Each row of a before or after table is a point. One or more steps were done to the points. Then noise was added and the rows were shuffled. The steps act on columns, c1 being the first. Name the steps. A step turns or swaps two columns, mirrors them in a line or flattens them onto one, adds a multiple of one to another, or multiplies or shifts one. Angles are multiples of 10 degrees, from the lower column toward the higher: turns from -170 to 170, lines from 10 to 170 but not 90. Use the fewest steps. Two steps may share a column if one is a turn and the other turns, adds or multiplies; they go together, in the order done. Otherwise the lowest column goes first.
In the rows, 100 means zero.

Before (12 x 2):
116 136

106 74

97 56

69 67

145 76

153 86

145 83

105 120

111 60

125 12

82 74

98 95
After (12 x 2):
103 108

98 95

68 45

90 81

84 74

87 75

81 66

111 115

107 113

78 62

118 134

100 103
Steps: flatten c1 and c2 onto the line at 60 degrees

Before (14 x 6):
139 115 97 75 100 98

119 87 91 107 124 54

119 127 106 91 134 90

145 106 120 88 131 105

148 126 120 74 138 108

94 93 89 117 84 78

95 88 89 133 79 67

82 92 70 93 77 90

140 116 76 97 120 88

109 136 106 49 145 135

96 114 57 133 95 98

116 76 75 138 107 106

110 71 59 120 95 71

101 110 109 52 144 119
After (14 x 6):
119 70 48 95 94 72

93 114 46 93 96 100

180 118 88 76 123 84

121 135 142 56 145 136

196 124 139 90 136 110

137 127 113 93 134 90

100 109 138 71 145 118

63 94 80 77 78 89

85 94 79 109 85 78

178 113 116 75 100 98

141 86 86 102 123 56

192 108 122 99 132 106

88 88 70 125 78 67

128 78 50 120 110 106
Steps: multiply c1 by 2; add -0.3 times c2 to c4; turn c3 and c4 by 40 degrees

Before:
113 72 99 117 172 99 102 78 99

132 89 93 97 64 107 99 78 139

141 84 81 124 68 129 85 173 93

105 88 105 83 60 110 87 148 142

99 105 78 91 98 112 85 75 91

141 96 87 47 72 110 98 96 105

122 70 109 101 82 185 106 80 97

120 100 75 116 195 114 74 76 127

117 99 81 108 110 137 130 110 116
After, 9 rows:
114 97 78 92 105 113 65 122 91

91 80 108 101 68 186 86 130 96

81 111 80 110 98 136 111 98 116

66 73 86 47 97 110 79 124 106

28 68 82 124 84 130 66 56 93

71 59 104 84 88 109 66 60 143

83 65 94 97 89 105 80 135 138

93 195 76 116 98 114 56 130 127

99 172 100 117 74 98 84 125 100
Steps: turn c1 and c8 by 150 degrees; swap c2 and c5; shift c7 by -20

Before:
44 83 69 78 97 155 82 149 121 55 129 82 94 99

48 92 80 88 133 103 111 142 140 45 75 126 102 99

93 122 127 133 111 90 107 125 100 77 108 75 117 87

48 114 117 133 115 98 89 100 105 107 71 146 68 127

111 60 116 89 93 105 122 126 106 83 78 94 109 96

112 82 114 103 121 159 69 176 52 85 138 122 95 148

87 42 106 125 123 92 142 124 81 115 135 118 123 77

96 89 63 79 170 91 111 120 120 70 62 143 28 95

69 106 102 134 107 91 81 130 113 148 92 129 123 99

70 108 139 112 67 109 90 123 97 87 99 147 53 64

94 93 172 72 87 126 115 106 135 88 124 157 96 148

71 64 125 147 86 73 68 141 124 90 111 76 92 99
After, 12 rows:
108 80 112 103 119 155 69 177 146 88 137 120 88 148

92 108 140 111 64 111 91 121 121 86 99 143 146 63

55 93 80 90 133 101 109 139 60 46 75 125 111 97

74 44 108 126 126 92 141 123 109 117 131 119 72 76

83 122 127 133 111 89 107 127 95 78 105 76 84 85

51 81 68 77 97 155 80 150 81 53 130 83 113 101

81 65 124 146 84 72 67 140 78 92 109 74 119 99

104 93 173 71 87 124 116 111 67 89 126 156 116 149

133 89 63 81 167 92 112 121 108 71 62 143 175 94

110 59 114 89 92 104 122 126 93 83 80 93 93 97

62 115 118 131 113 99 89 96 106 106 71 144 130 129

64 105 102 135 106 92 81 131 78 146 95 127 83 98
Steps: turn c9 and c13 by 160 degrees; add 0.5 times c13 to c1

Before:
112 108 129 120 99 95 164 101 82 129 110 109 102 127 102 96 70 135 113
 138 69 142 77 62

135 109 95 91 60 77 125 93 101 66 96 83 109 56 126 135 140 54 63 90 131
 126 98 148

75 119 123 87 57 127 106 118 132 82 164 73 131 114 77 108 84 146 96 86
 141 145 112 139

123 134 62 92 133 92 83 65 106 107 101 75 97 98 92 52 138 99 134 72 118
 94 77 133

111 66 130 118 61 141 150 148 92 58 80 116 55 97 83 107 66 70 126 113
 154 95 127 111

93 65 115 121 82 65 94 86 90 128 130 94 136 93 138 129 130 129 139 139
 137 157 58 117

88 88 89 92 74 83 75 126 79 121 99 108 105 76 127 107 78 69 103 135 86
 103 40 107

127 73 61 156 107 72 134 106 109 127 131 129 110 137 76 87 145 80 132 77
 78 107 87 96

123 102 85 173 127 151 116 120 148 80 91 137 67 67 87 89 81 116 99 108
 125 109 95 129

133 143 112 106 84 96 156 128 163 65 115 54 137 122 126 69 131 104 51 57
 131 87 93 88

68 143 45 120 80 96 89 107 135 128 72 106 105 54 133 99 84 103 75 65 101
 74 43 98
After, 11 rows:
66 108 47 119 80 96 97 105 132 129 72 92 88 55 134 99 80 105 74 68 101
 74 159 97

135 92 95 92 60 78 121 93 102 67 96 114 114 55 125 134 140 54 60 88 128
 128 104 149

112 145 127 119 61 140 85 150 88 59 80 101 167 98 82 108 65 72 126 115
 152 96 57 110

73 19 124 90 58 128 135 119 132 83 167 115 89 116 79 105 83 145 94 88
 142 142 118 140

114 91 125 121 100 95 131 103 79 131 110 91 157 124 100 93 65 135 113
 135 70 141 129 65

87 134 90 93 75 83 89 127 75 120 102 93 77 79 128 105 80 64 101 137 85
 105 151 112

134 46 115 110 83 96 174 129 165 65 118 131 125 122 125 67 131 104 51 59
 130 87 129 89

121 76 67 92 136 95 100 66 106 107 98 124 80 96 95 52 138 98 134 70 117
 95 133 134

124 102 60 154 108 74 116 109 109 129 131 68 131 138 78 88 147 84 127 79
 76 111 114 93

91 121 118 119 83 62 128 86 89 126 129 92 77 93 137 127 128 127 141 141
 138 161 138 115

125 107 84 176 127 149 68 121 148 77 90 79 135 70 89 87 80 118 100 106
 125 110 102 127
Steps: add 1 times c11 to c2; turn c2 and c23 by 160 degrees; turn c12 and c13 by 160 degrees; turn c7 and c13 by 60 degrees
